Rows are points. A path goes straight from each point to the next, and from the last back to the first. The post is the endless flat space through its rows: a point in 2 columns, a line in 3, a plane in 4, and so on, so that a path can go around it. How many times does the path go around the post? Going back the other way cancels.

Post (2 x 3):
[[-21 -11 -13]
 [ 20  29  -4]]
Path (24 x 3):
[[ 11  29  11]
 [ 16  38 -18]
 [ 25  49 -39]
 [ -6  49   9]
 [ -7   1  13]
 [-15 -20  17]
 [-33  34   9]
 [-37  27 -12]
 [-39   1  39]
 [ 43   3  14]
 [ 58  43 -38]
 [ 36  65 -33]
 [ -9  27   8]
 [ 49  24  19]
 [  3  -8 -17]
 [-25 -37  18]
 [-23  38  19]
 [ -1  17 -48]
 [ 17  27 -45]
 [ 36  69   5]
 [-68 -36  12]
 [ 51  26   3]
 [  4  -4 -16]
 [ 24 -11  15]]
Times around: 1

Post (5 x 6):
[[  2  53  16  68 -22  14]
 [ 14 -19   1 -33   3  11]
 [-12  20 -17 -42  17  31]
 [-18  -4 -16 -11  34   7]
 [  2 -23 -32 -31  -2   7]]
Path (25 x 6):
[[  9 -12  -4  17 -54 -17]
 [  7 -58  11 -29 -34  13]
 [  6  37 -20 -23 -17  81]
 [  7  11 -22 -12  19  15]
 [ -7  53 -30   0   7 -11]
 [ -6 -40   1 -32  -2 -14]
 [-28 -38  12 -20  44  17]
 [ 30  23   2 -64   5  63]
 [ 21  21  37 -59  33  26]
 [  6  28  22  78 -21 -20]
 [ -7  14  -9 -65 -55  48]
 [ 15 -22  20 -28  17  26]
 [ 25  -9 -37  -8   2  34]
 [ 32  13 -22 -12 -13 -17]
 [-16  13   9 -25  19   8]
 [-18  -3 -19 -27 -18  48]
 [ -7   6 -46 -30  27  54]
 [  0 -43 -49  28  51 -36]
 [-16  46 -24 -41   9  24]
 [ -1  27  12 -36 -29  22]
 [-10   3  14  -2  16  31]
 [ 27  57  -5 -45 -47  67]
 [ 50   5  -6 -14 -36  39]
 [-45 -53 -14  69  39 -11]
 [  5 -23   3   6 -22 -11]]
Times around: 4

Post, 7 rows:
[[ 29 -25   5 -31   4 -21  -6 -22]
 [ 12 -12   3  -9   1  19   5 -49]
 [ 28 -11   1  11 -10 -46   1 -22]
 [ 27   4  13   5  18 -71  -8 -40]
 [ 25  55  28   3  16  23  20 -34]
 [-66   2  17 -24 -24  -5 -47  67]
 [  0  19  18  -7  23  38  38 -22]]
Path, 27 rows:
[[ -39   41   23  -30    9   23  -28   -5]
 [   9   92   19  -33   25   33  -36  -31]
 [ -42   42    9   15    1   22  -32   39]
 [ -62  -21   18  -16    2   55   -3    8]
 [-112    2   32   11  -16   12   -9   25]
 [  13  -42    8  -10  -13  -60   31  -21]
 [   7    6   33   10    2   -9   13   11]
 [   7   23   31  -16    9   33   10    5]
 [   0    3   48  -35   -2  -19    2    0]
 [ -41   41   22   -6  -26   19  -14   25]
 [  24   20   -6   -7   24  -60   11  -27]
 [ -28  -58    7  -40  -30  -20   12   19]
 [ -21   64   46   10   20   43   39   30]
 [  20   60   41  -13   52   12  -17  -31]
 [ -22   25   13  -24   22   17  -27  -35]
 [  10   -8  -19    1  -62  -23  -16  -26]
 [  30   72   41  -32    4   86   30   -8]
 [  24   33    1   26    4   12   52  -35]
 [ -36   19    3   -1   -2  -50  -14    6]
 [  29  -15  -12   -6   22  -75   33  -13]
 [ -14   12   -5   16   -4   12   -3  -11]
 [  53  -37   -8  -53   -5  -16   25   -8]
 [  28   -1   13   12  -13  -57   35  -53]
 [  41    3    3  -36  -18  -55    9    2]
 [  33  -38   20  -25  -10   33   21  -57]
 [  -3  -32   14  -28   -2    3  -31  -24]
 [  28    1   -3  -11    4   40   12  -45]]
Times around: 1

Post:
[[-16  31 -35 -24 -19   6  -8  30  -5]
 [-15 -10   2   1 -25  27 -34   1  -5]
 [ 31   1  27  16  25 -29   8   6   0]
 [ 20   2  16  34  17 -46  -6 -64   2]
 [  1  26  16  -7   4  16 -28   5 -36]
 [  5  18  38  15 -50 -67   1   0  31]
 [ 43  11  27  44 -26 -21 -10 -24  13]
 [ -4   3 -15 -34 -26  16   8   0 -27]]
Path, 28 rows:
[[ 38 -47  -8  55 -11   8  26 -33   4]
 [ 38  32 -78  73 -14 -10 -38 -43  14]
 [  0  10  10 -11 -87  15 -61 -27   6]
 [ -5  53  21 -23   0 -65  20  29  45]
 [ -3  55 -12 -32   3 -33  11 -64 -26]
 [ -1  28 -48 -66 -40 -34  23  47  35]
 [ 30   9  26   7  -4 -35 -18   7  14]
 [ 26  70   7 -10 -18 -77  23  11  17]
 [ 34  64 -16   8   6   0  30 -19  -8]
 [-27  28 -24 -13  -7 -44  29  29   0]
 [-12 -30  23  19  21 -18 -23   0 -35]
 [ 40  39  62  18 -28  -9 -45 -47 -52]
 [ 20  37 -21  -5 -15 -27  14   3  21]
 [ 27  66  -8  31  17  13  -2   0  11]
 [ 19  45  52  24  -1  15 -23  -9 -49]
 [ 22  59  18  12 -23   4 -25 -49 -24]
 [  4  -3  14 -39 -47  19  -8  -7 -10]
 [-21  33  -5 -31 -59 -40 -16   1 -17]
 [-15  21  45  24 -41 -61 -25  22  19]
 [ 13  52 -38  -4  -2 -20  31  54  11]
 [-20 -17 -10 -34 -36  18  21 -13  11]
 [ 10  11  20  11  21  20 -36   9  20]
 [-47  47 -21 -42 -39 -15  23  17  14]
 [ 19 -28  30  24 -20  18   3 -23 -46]
 [-29   0 -35 -16 -95  -2 -20  14 -13]
 [ 12  23  -8 -26  -5 -98  28  19  34]
 [ 31   5 -11 -20  26  38  -3 -16 -26]
 [ 21  27  16  30 -23 -11   1 -16   5]]
Times around: 2

Post (11 x 12):
[[ -6 -18 -40   8 -32   0 -24   0 -41 -15  12 -31]
 [ 11  36  81  -3  23   8 -21  38  34  13  46  -2]
 [-14  64  39 -23  32 -39  30  -8  39 -12 -10   2]
 [ 37  15   5  12 -12  -7 -47   2   5  25 -14 -29]
 [ 32  25  18  -5  -4   1  59   6 -19 -14   7 -20]
 [ 15  -3  42 -16  14 -23   9 -20 -11 -46 -16  -8]
 [  4  -4   6  -2 -15 -12  26  21 -42  -1 -29  -8]
 [  8  12 -79  -3   7   1   5  10   2   9  10  41]
 [-22 -25   4 -77 -10  34  16 -79  28  20  18  41]
 [ 23 -18 -34  -5   9 -28  -6  -5   1  35  15  -9]
 [ 21  13  -1  39  -4 -20 -49   8 -23  31  21  12]]
Path, 26 rows:
[[ 52  -1   7 -39 -14  15 -17  25   3  45  -1  50]
 [ 28   5 -56  20 -46  25  -9 -20   1   2  36  20]
 [ -1 -22  33   2 -42  71  -7  33  -6  91  13  28]
 [-13  29 -61  31   1  -1 -32  -2 -45 -23 -35 -12]
 [ 58  26 -55   1   6 -34  -2   9 -36  70 -22  26]
 [ 29  -5 -29 -26  17  16   7  24  -7 -36  28 -10]
 [ 11  37 -12   6 -40 -10 -25  46 -19 -17 -10 -22]
 [ 49  -3  47  13  34 -55  84 -16   9 -37  12   2]
 [-29   8  29  22  39 -53  20 -14  31  -4  12 -37]
 [ -6  40  19  16  -8   5 -43 -22  -8  18   3   3]
 [ -4   2 -56  25  -3  -9  12 -17 -43  32  -9 -17]
 [ 58 -11  27 -17  12 -15 -10 -10 -13  32  -4  13]
 [ 11  33  26  -3 -15 -12 -24  94 -11  11  18  20]
 [ 44  -1 -53  26   7 -30  16 -23 -10 -23 -42  35]
 [ 15 -45 -48   5   3 -57  31 -78 -24  38 -21 -62]
 [-30  45  47 -11   8  33 -15   6   7  27  36  -5]
 [ 34  36  51 -53  19 -17  53   1   9   2  16  -3]
 [ 36  -5  -8  -1  15 -11 -52  48  22  22  15  25]
 [-60 -33  11 -34  13 -22  21 -24   1  13  15  46]
 [  0  27   2  22  34 -37 -63 -34  15 -26  18  14]
 [ 38 -31 -58  -4   9  -6 -21   9 -39  -7   3  14]
 [ 22  29  34 -35 -10  26 -49  26  13   5   4  71]
 [ 18  43  12  -4   9  -1 -24  -5  70   4  40  22]
 [-43  34 -25  59  -5 -39  -7 -14 -21 -27   7  26]
 [ -4  11   0  10  42 -36  46 -39  17 -23 -14 -28]
 [-58  50  55 -42  -4  25 -72  -8  53  61  19   5]]
Times around: 5

Post:
[[-30 -10   2  10  -5 -17 -10  57  -8   1  28  -2 -10   3]
 [ -1  10  15  -8   0  15   3 -53  26  32  31  -9  42 -48]
 [-14  13  -8  -3 -51 -30  14   0  19   5 -16 -30  -4  -2]
 [-11   2 -13   7  -1   1  23 -21 -25  -6  13   8 -28  22]
 [ -1  -8 -25 -14 -10   5  -6 -22   0 -26 -25  42  32  -6]
 [ 12  -8 -23 -23 -35 -39  41 -30  39   4   0 -10 -44 -29]
 [ 27 -29  19  36  12 -61 -45  -2  27   4 -42 -15  -4 -14]
 [  6 -13 -10 -18  -3 -37  28  -9 -11 -19  14  10  25  -6]
 [-14  10  -5   4   5 -21 -10  22 -11  14  22  46  -3  34]
 [-46   2   9 -19 -69 -29  -8  39 -33  21   9  30   6 -17]
 [-15   9 -49  17 -24 -50 -13  31  -9 -20   0  25  11 -28]
 [ 16   4  -4   5  24   0 -16  41 -41  32 -23  65  29 -23]
 [ -6  29  -7 -32 -41 -25 -15   5 -20  -7  -2 -27 -17  12]]
Path:
[[ -8  32 -31   9 -27  22  56  31 -33  32   6  53  23 -25]
 [-55  11  13  48 -37  35 -61  26  -5   1 -32  41  54 -78]
 [  1 -18 -39  14  18 -34  23  16 -30 -14   2  22 -45 -46]
 [-16  22  20  11 -13  22 -22   4  13  22 -40 -23 -19  20]
 [-19  12 -52  74  -6 -28 -11  43  -3 -14  -7   3 -65   5]
 [-22   4 -29  10 -12  48 -61  75 -11   2 -20  14  50 -69]
 [ 22 -42 -52 -14  -9 -53  58 -13   1  15 -11   2 -23 -42]
 [ 24  22 -25 -13  -5 -50  50 -58 -26  42  12  48 -26 -37]
 [ -7  14  -4 -15  30 -11 -19   5  12 -40   1  -2   5  16]
 [  4 -20   0  27   3 -14  15   6 -23 -14 -10  18   5 -20]
 [-25   5  10  -4 -63   4 -13   2  62  18  -1 -58  49 -26]
 [-25 -42  32 -18 -35 -47   3 -37 -17  -1   9   4  -4  42]
 [  9  22 -39  13  26  22  16  35 -76  12 -20 -26   3 -75]
 [-25  33 -37  -8   2   0   4 -30 -24 -14  21  48 -47 -43]
 [  8  10  17  91  35 -89 -55  54   0  14  11  37  40 -18]
 [ 15 -49 -26  22   1  -9 -21  39 -35 -68 -39   8  46 -32]
 [-29 -32 -33  39  -4  12 -33  66  22 -32 -54  41  70  13]
 [ 33 -15 -60 -20 -10 -42  75  18   3 -15 -25  19 -21  13]
 [  4 -21  37 -23 -32 -13 -14 -33  -9 -15 -14 -13  63 -14]
 [-39  19  13  29 -68 -31 -13 -48  16 -13   7   1 -37  13]
 [-29   5  -7 -18 -16 -15 -18   4 -27 -11 -11  41 -32 -50]
 [-36  33  -4 -44 -61  16  34 -30  -8  30  18 -49   7 -39]
 [ -4 -15   4  35  -9  -7 -43  54  32  75 -24  16  25 -30]
 [-15   7   6  13  -2 -28  25  64 -12  15  22 -26 -23  85]
 [ 57   4 -36 -27  40 -33  -6  40 -22 -16 -23 -36  15 -42]
 [-40  16 -32  -5 -23  24  -7  45 -34 -13 -58  10  37   8]
 [ -7   5  -8  44  21 -32  11  91  -8   7 -29   7 -29  22]]
Times around: 2

Post:
[[ 44  23 -27  13  -4  10 -37  20   7  18 -43 -57 -13   0  -2 -21  13 -44]
 [ 15 -61   7  20  21  21  34  -3 -20  29  43  -1  53   3   6 -12  34 -27]
 [ 19  -7 -51   8  19   2  -6  19 -17 -17  41 -32  13  23  17 -29 -54 -12]
 [  2  11  24  38 -18  27 -11 -71 -29  28  36 -23   0  10   5 -32  35 -16]
 [  6  43 -10  14  -1 -15  -9   3 -43   4 -14  14 -27 -20  73 -27  -2  -6]
 [ 49   6   8   0  15  30  14  19 -13  -7  24   4 -28  15 -24   2  23 -21]
 [-13 -27  14 -16   4 -40  65  26   3  -2 -27 -34 -26 -11 -22  18 -11  13]
 [ 27  -3 -41 -32 -36  26 -45  25 -30 -21 -38  47  31 -32 -36  20 -47 -28]
 [-27 -48 -28 -27 -32  10  29  33  -8   2   0  16 -32 -21   9  40 -46 -34]
 [ -9 -14 -77 -20 -28  -3  15  -4 -46  -6  28   4  37  17  -5 -24 -46  15]
 [ 49 -20 -32 -25  29  12 -20  -6  29  27 -24  11  37 -18 -39   0   7  -1]
 [ 29  -2   4  17  20  58  -8 -38 -28 -16  11  -2  10  -8   3 -47  34 -13]
 [-10 -36  17  28  36  59  18 -19 -16   1 -15  -3 -18  10 -19  40  11 -34]
 [ 10  -4 -30  24   2  26  28  48 -16 -21  -6   1 -32 -43  30  31 -28  12]
 [ 35  -5   8 -22  -3  57   9   8   5  32   5 -15  34  20 -57  15 -39 -30]
 [-22   4  25  -8 -20   2  40 -33   8 -22  -2 -45 -13  20   0  26  -3  -4]
 [ 10  15 -19   5  15 -22  16  14  12  18 -43 -15   1 -63   8  24 -10 -54]]
Path (29 x 18):
[[ 22 -40 -41 -37 -25  30  42   9 -61 -12 -13  49 -53 -20  -8  33  10 -25]
 [ 32  65 -23  31 -48  31 -37  22 -44   4   1 -11  19 -35  99 -11  -9  -2]
 [ 30 -19 -14 -29   0  58  -8 -26  28  69   5  15  90 -33 -31 -11  -1  23]
 [-10  20 -21 -16  29   0  63  79  46   4 -58 -22  14  15   2  30 -78   8]
 [  3  11 -33  35 -24  18  46  -6  -8  12  43  49 -18  -2   9  47 -14 -53]
 [-29  25  12 -36   1  56  27 -17  43   4 -38 -44  31  -3 -19  16 -26 -40]
 [-11 -10 -30 -48   2  25  16  25 -11  24  25  38   1 -19  -3  23 -55 -20]
 [ -9 -35  15 -34  35   0   0  30 -29  13 -54  64 -13 -16  46  45 -24 -41]
 [ 61  14   4 -10 -12 -43   4 -12 -21   6 -20 -23  -3 -15  -3 -17  19  -5]
 [  9  -8   4  31  18   3  52  -3  -6  -6 -31 -17   7 -27  23 -16 -10 -29]
 [-12 -20  -1  12  15  60  23  34  16   0   3   2 -35  34   3   4  -9 -37]
 [-16 -14  18  38  -2  33  70  -7  -8  15  58 -60 -79 -30 -25 -18  72 -27]
 [  1 -25  -2  -4  16  15   5 -32 -33  29  28 -16 -13  -9  20   2  -7  22]
 [ 35 -11  46 -43  -6 -10  30 -59  36 -28  13 -28 -34  20 -24  -7  86 -31]
 [-17 -18  -4   7  -4  -7   0 -27  13 -73  12 -42 -57  25  37   1  -8 -18]
 [-10 -35 -23 -27  18   9  -6   5  -2 -49 -55   8  -2  34  -7 -33  21 -12]
 [ 33  40   1  49   4  44  35  42  10  11  35 -17  10 -44  11  10  11  18]
 [ 52  72  13   0   2  46 -45  26  -8  37  12 -17  26 -34  31  -6 -47  12]
 [ 28 -40  -6 -41  36 -42  24 -86 -29  12  47   6  81  -9   4 -59  48  -5]
 [ 49 -14 -48  -8 -83  -5   5 -36 -12 -25  47 -45 -26   7 -60 -82  -1   3]
 [ 16 -46   3  -8 -18  61  24  -7  17   3 -10 -76  22  41 -61 -48   2   4]
 [  0 -11 -24  14 -28  39 -55   7  -3 -30 -22 -16 -11  21  17 -26  53 -31]
 [-19   5  -3   4 -15  50  13  17 -14 -25  56 -53 -12  29  33  15   9 -43]
 [  7 -59   4 -13  35 -17  -4 -18 -36 -24  -6 -16  43 -14   0  26 -24  -7]
 [ 52 -54 -54 -35  -6  48  28 -32   7  -7   6  22  -7  -1 -53  31  17  -2]
 [-12  -3 -44  14  20   1  29 -40  14  17 -46  -7  -1  -4  67 -30  48  27]
 [ 10  18  23  -2  -4  29   1  39  33  21 -35   2 -40   0  -6   7  -8 -48]
 [ -5 -29 -34  17   5  32   0  -2 -28  48 -44  50  25 -17 -26   5  -2  -2]
 [ -3 -30 -26 -11  -3  48  -2  -7  -2  29 -47  36 -26   3 -17  62 -83  30]]
Times around: 3

Post, 17 rows:
[[ 26   3 -19 -12  17  28 -24  12   4 -31 -28   1  32   3 -19  32  -1  19]
 [-33 -16  -6  32  27  27  -7   0  10  19 -17 -24  36  28 -21  33 -42  25]
 [-19   8   0  22   7   1   2 -43 -17 -49   5  -8  35   9 -42  16 -12 -19]
 [-16 -19  17  15  39  59  10 -10 -37   3 -13  16  64 -31   1  24 -19  29]
 [-13 -11  25 -15  33 -19 -18   9 -33 -29 -23 -51  18  30 -45  73  -8 -21]
 [ 38   7  16 -23   2 -18  55  -7   6   4  -1  -4  24 -37  37  -2 -39  38]
 [ 10   5  -8  17  -4 -60  20  -7 -17  17  25 -21  -6 -37  22 -22  38  23]
 [ 46  23   1 -37 -38 -20  49 -17   7  58  38  50  25 -11  31   7  -7  37]
 [  3  -3  42   8  37  64  -2   5   0 -14  24 -33  24   8 -13  10  -1  16]
 [ 30  13   7  20 -47 -49  31 -24 -39   1 -14 -24   9  16  46  11  19  31]
 [ 19  -2  32  28  -7 -63  33  -9  20 -14  13 -17  33  -6  18  17  39   7]
 [-19   3   7   8 -29  41  33  33  17 -19 -17 -11  30 -39 -15  15 -27  -3]
 [  3 -30  43   5 -13 -26   6 -11  12  -7 -19  23   5   9  18 -28   8  28]
 [ 43 -39  15   6 -34 -26   2 -14   1  10  13   0  -2 -38  43   5 -13   4]
 [  8 -14 -21   7   1 -32  43   3 -15  -1  29  24 -12   2  46  -3  -8  21]
 [  6   3  -3  20  51  50  12 -18  -4   8 -44 -20  31   7  -4   0 -13 -37]
 [ -3   3  16  47  12 -30 -18 -38 -24 -31 -31 -11 -40  -5 -16  49  44  21]]
Path:
[[ 42  -4  40  17  20   9  13   2 -22 -67  13 -57  33 -40  17  -8  10  78]
 [  9 -20  96  -5  18 -23  13   3 -26  18   6  12  49   1  16  12  -8  11]
 [-43  -7  64  -3  39  22  42  -2 -24  22  59  21   7   7  21  -5 -20  76]
 [ -5  -4  28 -24   9  -2  32  21  39  31 -49  -2  32   4  21   7   0  15]
 [ 27 -32  14  -6  43  42 -46 -16  25 -89 -63 -34  -1 -28 -21  16  25 -38]
 [-29  37 -31  -7  30 -75  48  21  -1  30  44  -9 -11  52   5  58  14   6]
 [ -4 -75  57 -12  84  17  -2 -51   6 -73   7 -20  31  27 -20 -17 -19  26]
 [ -7 -56  -3  11 -33  15  -1  19   8  -9  20 -10  65 -14 -35  66 -81  46]
 [ 22 -10 -46  92 -31  35  50   8  38 -15  23  -9  20 -58  15  -4  55  -7]
 [-53  13 -41  68   3 -19  33   7  -9  -6  -3  35  46  31 -21  -1   4   6]
 [-18   8  13 -23 -25  24  -4  31  14 -23 -34  17 -18   3 -19 -21  -8   6]
 [ 53  11 -19 -32  37  70   5 -35 -42  -9   5   0   3 -38  41  -9 -18   5]
 [-17 -52  38  11  13 -13  -2  -6  18 -22 -37 -13 -33  33 -38   8  17  36]
 [  8  20  30 -22  40  13  27  17 -26 -44  11 -63 -25  17 -23 -13  -6 -24]
 [ 21 -23  38  -1  20  40 -63  22   4 -10  41  -8  29 -36 -21   0 -14   9]
 [  4 -34  69 -35  11 -49 -32 -35 -15 -45 -37  44  15 -17   6  37 -12  23]
 [-71 -22 -12  15  -4  14   6 -10 -34  -7 -29 -60  16  39  12   5 -81 -19]
 [ 25 -55  49  40  26  12  19 -80 -26 -38  18 -25  21   1  20 -28   7  31]
 [  4 -17 -53  19 -17  24 -24  25 -20  30 -58  35 -26 -47 -30  19  24  29]
 [-13  -8  56  39   6  68   1   5  24  16  18  27  38 -41   9 -43 -56  32]
 [ 27 -62  58 -49  36 -32 -13   3 -23 -22   6  -4  49 -38  12  60 -37 -28]
 [  4 -34  -5 -24  25 -41  13  -3 -13 -32 -38 -18  18  -9  -1  71  27 -30]
 [  8 -16  -3   4  22 -13  18 -31 -41   1  -2  -4  11 -13 -31  34 -48  10]
 [ 58  -5  33  -7  68  49  -8   4 -21  48  -1  36 -13   5  27   4  -6 -14]
 [-11 -12  36  39  17  53 -24  24  46 -44 -37  17  11 -59 -36  54 -52 -26]]
Times around: 4

Post, 17 rows:
[[-11 -45  12 -36  66  22  42 -39 -11 -15  12  38  -4  11  26  36  11 -13]
 [-23 -27  46 -33 -20  21 -20  49   2  16  -2  -4  25   2  -6   0  -9  30]
 [ 23  17  30  35  -4   2  -2  38  19  -2  -8  90  17 -63  -4  15  -8  25]
 [-65  -3  21 -31 -57  22  12  14  -1 -13 -42 -32  18  18  21  26  28  14]
 [-14 -16   8 -49  -7  27  20 -49  46  -6 -17  31  42  -4 -45 -11  -7  -4]
 [-29  37 -17  24 -20 -41 -15   2  48  16   2  34  36   6  23  -5 -30   2]
 [ 13   6  12   4  13  22 -33 -10   1 -17  33  31  -9 -37 -12  23 -41  22]
 [  3  -1 -14 -32   3  38 -14 -32 -34  26 -20   9 -17 -37  43  25  -2 -24]
 [  6 -67  -1 -22  22  27  16  -5  13  -9  30 -21 -28 -10   8  29  -7   1]
 [-21   9  19   9 -10 -37  -5 -30  27  -8  17   4 -18   5  24 -14 -33 -36]
 [  4  -5  -5  63  22 -19 -17 -24  43   1  -3  17   9 -10  24  19 -52 -17]
 [-44 -51  18   2   9  -4   5  -4   9  -2  12  -6   5 -30  -2 -35  51  22]
 [-11  -5  37   1 -14 -29   7  53  -7 -49  -9  -8  20  11 -28 -44  25   0]
 [ -2  16  39 -26  26  -5  25  23  -9   0   2 -30  -4 -28  10   1   7  -5]
 [-32 -23  -3  28 -36  10  58  -6  28   9  12   4  53  28 -12 -13  -7   3]
 [-46   6  16  -7  -1  30  16  55  34  18 -26 -33  -7   6 -32   5  21  17]
 [ 22 -33  11   1  21 -35  18  -6 -14  35  16   6  14   2 -60  22 -26 -16]]
Path (27 x 18):
[[-14 -66  30  -2  32  26   5  30  23 -28   7  20   4 -34  -8  29  39  36]
 [ 23   3  61   9 -26  47  31  38  31 -59 -43 -71   0  47 -32  19 -18 -10]
 [ 25   0 -62  77 -35  21  74  -6 -25  28   7 -26  39  10 -23  14 -22  -3]
 [-49 -55  -9  29  50 -22  28   6  74 -25 -14  21  -1   4   1  -6  -4  11]
 [ -2 -34 -24 -30 -11  42  17  23  64  30   5  54   1 -26 -19 -10  -6 -32]
 [-14 -41  36 -47  30  -9 -19   0 -27  -6  62 -44 -17  16  21 -13 -12 -13]
 [ 65 -77 -14  32  -7  16  41 -24 -25   4  12  30 -13  -4 -35   9  17  -4]
 [-22 -45   1  12 -28  50  24 -41  55  19 -28  16   9  -7 -61  -8 -22  26]
 [-74 -37  30  48   6 -51  -5  11  17 -12  23  37  21  -2 -33  -8  27  49]
 [-71 -21  63 -53  12 -20 -48  28  23  19  10 -16  10  84  -3  -6 -66  38]
 [  5   0   6 -31 -30 -15   9 -49 -30 -23  -3  -1  21   2  -6   1 -10   7]
 [-24 -16  60   1  -1 -10 -30 -16 -16  17  32  -6 -29 -29  56  -9 -48 -13]
 [-74 -14 -14  -1  10  19 -23  95  -5  29  40  37   8 -47  16 -28  46  54]
 [ 29  53 -68  36  20 -19  24  21  22  14  -8  58   2  13  -2  44   5 -42]
 [ 30 -33  54 -37  11  -8 -20 -48 -16 -54   7  30  24 -17  21 -17  32   0]
 [-14 -11  -6 -27  24  37  -6   9  91  19 -45  -9 -19  -1 -22  -4 -35  10]
 [-78  -8   1  61 -15   2  19  26  24   7   5  -9  50  -5  -4  15   3  62]
 [-52   4  39 -17 -33  -9  -6  73  19  39 -18 -32  53  28 -18  -8 -35 -23]
 [-26  -8  23 -22  -3   1  -2 -48  28  15  -2 -51 -22   6  42  46   0 -40]
 [-45 -57  42 -72  45  33  22  15   8  25   7 -56 -29  29  10   2  37   5]
 [ 14 -52  59  10  37 -54   7  -5 -28 -12  40  38  26 -23 -10 -19 -18  19]
 [-48  -4  10  13  32 -44 -77  11  44  16 -16  42  30   0 -10 -21 -36  13]
 [ -1  -3  39 -14 -11 -37 -25  35  29  38 -57  45  50 -24 -12 -57 -28   0]
 [ -7 -16  45  37   0 -17  19 -13  27 -15   7  66  21  17 -42  -1 -11  28]
 [ 10  -4  22 -34  -8  23 -15 -29  31   9  -4  13  -1   2  -5  10  -9 -32]
 [-11 -28   3  -1 -35   4  -9  17  15  19  17 -28  58 -41   5  18   0  21]
 [ -6 -84 -15  70 -37  46  -2 -26  90  -3 -44  11  49 -32 -30  30 -48   0]]
Times around: 3
